Each row is a point. The points of each table are mixes of a few directions, plus a little noise. Count the directions of each table, and those that both share. Where both have some left over, give the other angles between the two spaces (their principal angles), to ten degrees, smallest first.

First (7 x 2)
[[ 2.19 -4.94]
 [ 0.34 -0.96]
 [-0.30  0.68]
 [-1.53  3.53]
 [-0.17  0.40]
 [ 0.44 -1.01]
 [-0.96  2.19]]
Second (5 x 2)
[[-0.07  0.11]
 [-0.45  1.05]
 [ 1.63 -3.62]
 [ 0.64 -1.47]
 [-1.73  3.95]]
Directions: first 1, second 1, shared 1

First (6 x 4)
[[ 1.48 -0.26 -0.05  1.26]
 [-1.99 -0.02  1.07  1.97]
 [-1.76  0.20  0.78  0.90]
 [ 2.32  0.48 -2.52 -6.84]
 [ 1.50 -0.25 -0.45 -0.05]
 [-1.54 -0.05  1.17  2.87]]
Second (7 x 4)
[[-1.20 -2.32  1.53  0.51]
 [ 0.88 -0.34  1.18  2.16]
 [-0.81  0.92 -0.01 -0.56]
 [ 1.12  5.21 -0.88  0.42]
 [ 0.65 -2.31  0.49  0.65]
 [-3.54 -2.14  1.58 -1.46]
 [ 2.97  1.04 -4.18 -1.78]]
Directions: first 2, second 3, shared 1; angles 30

First (7 x 9)
[[-3.29  2.65 -3.54  0.23  0.46  1.67 -0.26  2.90 -1.10]
 [-3.18  2.52 -3.47  0.19  0.32  1.65 -0.20  2.78 -1.09]
 [ 2.49 -1.97  2.76 -0.16 -0.30 -1.27  0.18 -2.32  0.83]
 [-2.42  1.89 -2.59  0.13  0.31  1.28 -0.19  2.14 -0.85]
 [-0.76  0.55 -0.86  0.02  0.13  0.34 -0.07  0.73 -0.32]
 [ 4.19 -3.26  4.58 -0.28 -0.46 -2.17  0.27 -3.84  1.40]
 [ 2.94 -2.30  3.15 -0.24 -0.32 -1.47  0.25 -2.64  1.02]]
Second (9 x 9)
[[ 4.21  1.65 -2.47 -0.01 -1.02 -3.68 -0.25 -6.08 -3.39]
 [-2.09 -0.81  1.22 -0.07  0.51  1.83  0.17  2.95  1.61]
 [-2.03 -0.69  1.14 -0.04  0.48  1.78  0.07  2.80  1.61]
 [-3.69 -1.46  2.14 -0.02  0.85  3.10  0.26  5.27  2.90]
 [ 0.48  0.21 -0.30 -0.04 -0.11 -0.36 -0.06 -0.66 -0.39]
 [-0.53 -0.21  0.27  0.04  0.14  0.44  0.02  0.81  0.40]
 [ 1.52  0.60 -0.90 -0.01 -0.41 -1.32 -0.13 -2.12 -1.18]
 [ 3.88  1.54 -2.29  0.06 -0.95 -3.44 -0.26 -5.54 -3.10]
 [-1.87 -0.79  1.13 -0.02  0.50  1.67  0.17  2.75  1.51]]
Directions: first 1, second 1, shared 0; angles 70
